Each point is reached from the start by the listed moves, each made 0, 1 or 2 times, or once backwards (-1), plus a little noise. Is the number of moves made odd or even? Then give how often each move was made.

Moves:
(1): [ 31 -18  -1]
(2): [15 24 -1]
Start: [ -4   6 -17]
Points:
[ 86  17 -22] -> even (2, 2)
[-20  48 -17] -> even (-1, 1)

Moves:
(1): [ 23 -11   3  -2  17   0]
(2): [ 7 27 -7  2  2  3]
(3): [ 2  4 37  1 -2 -1]
(4): [ 11  -6  -4  35  -6 -14]
(5): [-17   6   7  10  22   1]
(6): [ 4 -2  1 15 -2 29]
Start: [-24   9  -9  13  17   5]
Points:
[-34 -17 -13  67 -11 -55] -> odd (-1, -1, 0, 2, 0, -1)
[-40  44   3  -2  85  24] -> odd (1, 1, 0, -1, 2, 0)
[ 23  39 -51  43  75 -29] -> even (2, 2, -1, 1, 1, -1)
[ 38   4 -50  45  50  -3] -> odd (2, 1, -1, 1, 0, 0)
[ -7  53 -50  24  61  14] -> odd (1, 2, -1, 0, 1, 0)
[ 39  -9  53  57  -1 -55] -> odd (1, 0, 2, 2, -1, -1)

Moves:
(1): [21  2  3 -4  9 -1  8 -7  6 -2  5 -5]
(2): [-7 27  8 -5  3 -1 -5 12  0  2 -1 -8]
(3): [  3   2  21   3  -4   2  -2  -3 -12   0  -5   5]
(4): [ 3  3 -4 22 -1 -3 -1  5 -2 -3 -2 -1]
(5): [-10 -13   1  -1  31  -7  -4   3  -6   9  -5   1]
(6): [ 3 -2 -6  0  7 25 -5  0  0  0  3  1]
(7): [-7  0 -5 -5 -1 10 26  7 -5 -3 -8 -5]
(8): [ 17  -8   5  -7   1   2 -12  38   0  10  -3   3]
(9): [-5 -4  7  5  1 -3  4  6 24 -5 -2  3]
(10): [-3  1  3  0 -3  2  2 -5  5 27  0  1]
(11): [ -9 -10   8   9  -4   2  13   8  -2   7  38  10]
Start: [  4   8  10 -11   0 -20   4  17 -17  -1 -10  -3]
Points:
[ 67   9  11   8 -17  -1 -21 -17 -11 -21 -33  -3] -> even (1, -1, 1, 1, -1, 1, -1, 0, 0, 0, -1)
[ 43 -50  58 -36  77   6  28  30 -14  41 -28  11] -> odd (2, -1, 2, -1, 2, 1, 1, 1, 1, 1, 0)
[-14 -22  16 -34  51 -55  -4 -50 -61   9 -60  -4] -> odd (0, -1, 1, -1, 2, -1, 0, -1, -1, 0, -1)
[ -6  14  36  32 -34   3 -19  95  -2 -15  70  19] -> odd (-1, 1, 0, 1, -1, 1, -1, 1, 1, -1, 2)
[ 25  -7   0  -1  88   3 -43   0 -13  36 -42  -9] -> odd (1, 0, 0, 1, 2, 2, -1, 0, 0, 1, -1)
[ 46   4  57  -8 -25  27 -69  89  12  -2 -58  15] -> even (-1, 0, 2, 0, -1, 2, -1, 2, 2, 0, -1)

Moves:
(1): [ 19   1 -11 -10  13  -3  -2  10  -4  -5   2  -4  -1   0]
(2): [ -5   8  -3 -13  -3   0   1   3   1  -8   3  -5   3   7]
(3): [ 15   0  16   1   8  13   8   3   4   4   9   0  -5 -20]
(4): [  2   0  -2   2   9   3  -9  -8  -5 -11  19 -16  -5   3]
(5): [-16  -5 -13   4  13   9  11   5   4  11   6   8  -4  -2]
(6): [ 0 -3 -3  6 -6 18 -2  5 12  1  2 10  6  4]
(7): [ 2 -1 -6 -2  2 -2  4 -9  2 -4 -2  6 -2 -6]
(8): [  4  -2  -1   9 -13 -10  21  -4  -8  10   2   5   4  13]
(9): [ 8 -8  8  6  7 -4  5 -2 15 -3 -3 -7 -3 -3]
(10): [  1   9   1   5   5 -11   2  -3   0   8   8  14  -3   4]
(11): [ -2  -3  -7  -2 -16  -5  -4   8   3   1   8  -2 -11  -4]
(12): [  2   4   3   4   0   2  -1   3  -1  -6  -4   6 -11   1]
(13): [ -1 -15   6  -1   1  -4   2  -2   0  -4   4   6   3  -1]
(14): [  8   1   3 -12  -1   7  -7  -3  -2   3  -2  -4  -9   5]
Start: [ -8  -7   8  -8  11  21  -4 -11 -21  -8   7  13   5  -3]
Points:
[ 22   3  10 -23 -42  19  27  22 -30 -17 -16  13  29  42] -> odd (1, 2, 0, -1, -1, 1, -1, 2, 0, -1, 0, 1, 0, 0)
[-61 -11 -12  34  16  14  54 -18  -2  20  40  95   5  15] -> even (-1, 1, 0, 0, 2, 1, 1, 1, 0, 2, 0, 1, 1, -1)
[ 14 -44 -24 -20  25  42  65  37  18  24  17  35  28  41] -> odd (2, 2, 0, -1, 2, 2, -1, 2, 2, 0, 0, -1, 1, 1)
[ 43 -20  20 -39  33  53 -48  18   9 -59  54 -70 -56 -30] -> even (1, 1, 1, 2, 0, 0, -1, -1, 2, -1, 2, 1, 0, 1)
[  6 -21 -10 -44  48  38  20  28 -12 -28   0  50  23  13] -> odd (2, 2, 0, -1, 1, 1, 0, 0, 0, 0, -1, 1, 2, 0)
[ 19  -6 -26 -29  30  36  56  10  23  29  75  48 -30 -25] -> even (1, 2, 2, 0, 2, 1, 2, 1, 1, 2, 2, -1, 0, 1)
[ -8 -11 -17 -35  29  85  -9  -5  48 -35  -2  -1  -5 -13] -> odd (0, 2, 0, 0, 1, 2, 2, -1, 2, -1, 0, 0, -1, 1)
[ -5  -4  -7 -45  46  32 -22  13 -39 -33  54  -3 -35 -32] -> odd (1, 1, 1, 1, 1, -1, 0, -1, -1, 0, 1, 1, 1, 0)

Moves:
(1): [12 -4 -2  7  3  4 -2 -3  4 -1  2  0 -3 -2 -2  5 -6 -3 -7 -2 -1 -1  0  3
  3]
(2): [ 1 10 -5  5  0  2  9  1  2  1 -7  3  4 -9 -4 -2  5  0  2  2  6  0 -6 -5
  2]
(3): [ 0 -1  9  3  4  0  3 -4  4 -5 -2  4  4  6  6  1 -2  0 -1 -1  2 -2  0 -1
  2]
(4): [-11 -12  -6   7  -1  11   7   2   1  -5  -9  -5  -8  -5  -4  -5  -4  -4
   1  -2   2  -5   2   5  -2]
(5): [-3 -4 -3  2  7  0  1 -5  2  2  5  5 -3 -4  1  0  2  3 -2  2  8  4  5  0
 -2]
(6): [ -3   2   6 -12   4  16   5   5   5   2   4   1   3   0   2   2  -3   1
  -7   2   6   2   6  -2   3]
(7): [-3 -6  5 -2 -4 -8  7 -1 -1  1  0 -5 -1 -8  1 -1  1  4 -4  0  3  1 -3  3
  2]
(8): [  3   3   0   5   0  -4   6   9  -3  -7   1   0   3  -4  -1   1   0   8
   0  -1   0   3   3  -7 -14]
(9): [  5 -13  -3   1  -3   1  -1   3  12   3   6   5   7   1   0 -12   5  -9
  -1 -11  12   0  -1  -7  -2]
(10): [-2  0  2  3  0 -2  1  7  1 10 -1  4 -7  3  3  1 -3 -2 -1 -3  2 -5 -2 -1
 -1]
(11): [ 1 -1  1  6  0 -1  3  2  2  2  9  1  5  0 -3 -1 -2  4  4  2 -3  0 -2  1
  7]
(12): [-2 -1  2 -1 -5 -6 -2 -1 -5  2 -4 15  4 -5  2  7 -1 -2  7  1  0  1 -1  6
  4]
(13): [ 0 -3 -4  0  6  0 -1  4 -4  2  2 -5 11  5  3 -6 -2 -1 -4 -3 -2 -6 -4  1
  5]
(14): [-1  2 -7 -1  3  0  4  5  3  1 -3  0  0  6  0  1  0  4  2 -3 -2  3  6  1
  5]
(15): [-5  2 -8  2 -5  0 -6 -4  6 -5  1 -8 -3 -6  9 -4 -4  4  1  7 -4  8 -2 -6
  4]
(16): [ 0 -2 -2  1  1 -3 -3 -2  1  0  0 -5  4 -1 -6 11  2 -2 -2 -1  4  0  1 -3
 -1]
(17): [ 7 -3 -3  8 -3 -1  3  5 -1  3 -1 -3 -1  1  8  1  8 -5  0  6 -4  2 -2  2
  0]
(18): [ 3 -6  4  7  0  0 -5  5  1  4 -6  6 -6  2 -6 -3  2 19 -2  6  4  3 -2 -5
  3]
(19): [  2  -5   2  -8   4   2   0   3  -7   8   1  -2   2   0   9   7  -1  -1
  10  -2   0   0 -10   2  -2]
(20): [  6  -5   3  -2   5  -6   4   9   0   4  -4  -6  -2   4   0 -10  -5  -2
   6  15  -1   0   2  -5  -4]
(21): [ 4  0  1  7 -3 -1  0  1 -8 -4  3 -1  2  4  1  2 -6 -4 -1  0 13  1  3 -2
  3]
(22): [ 1  1  7  1  3  1 -1 -5 -5  5 -3 -5 -1 -4 -1  1 -3 -1  1 -1 -3 12  4 -8
 -3]
(23): [ 2 -1  0  2 -5 -2  2 -9  0  7  5 -9  3 -5  6 -4 -1  3  8 -3 -6 -6 18 -4
  0]
(24): [  1   1   3   2  -1   1 -11   1   2   3  -3  -2   4   0  -1   0   2   4
   5  -2   4   7   0  12   3]
Start: [-3 -4  2 -2 -6  1  0 -2 -2 -1 -9  5 -2  0  0  0  7  3  8 -6  5 -3  4 -6
  3]
Points:
[ 33 -39  -4   9  -4  -6 -50  -3  34  40  11  14  26  24  11  -7  53 -29
  -2 -28  25 -22  21  14   4] -> even (0, -1, 0, -1, 1, 0, -1, -1, 2, 1, -1, 0, 1, -1, -1, 2, 2, 0, -1, 0, -1, -1, 1, 2)
[-10 -15 -18 -31 -27   2 -12  63  37  43 -37  38  -8  10  23 -34   6 -14
  53  13  39  25 -29   8  33] -> odd (-1, 1, -1, 0, -1, 1, 0, -1, 2, 2, 0, 2, -1, 2, 2, -1, 0, 0, 1, 2, 0, -1, -1, 2)
[ 17 -41  18 -10  -5  -3   9  -5  -7  11  21 -15  19 -19  24  35  -8 -23
  -8  -9   0 -10 -11  25  20] -> even (2, -1, 0, 0, 0, 1, 2, 0, 0, 0, 1, 1, 1, -1, 0, 1, 1, -1, 1, 0, 0, 0, 0, 0)
[ 46 -25  27  12  20  17 -16  18   0  50  14  14  19  11  -6   6  19  39
  34   5  82  22  21 -26   8] -> even (0, 1, 0, -1, 2, 1, -1, 0, 1, 0, 1, -1, -1, 0, -1, 1, 0, 2, 2, 1, 2, 0, 1, 2)
[  1 -65 -45  30   1  34  67  45  16  15  10  17  19 -33  -5   7   5 -25
  -8 -22  95 -19   4 -24  13] -> odd (1, 2, -1, 2, 2, 2, 1, 1, 2, 1, 1, 1, 1, 1, 0, 2, 1, 0, 1, 0, 2, -1, 0, -1)
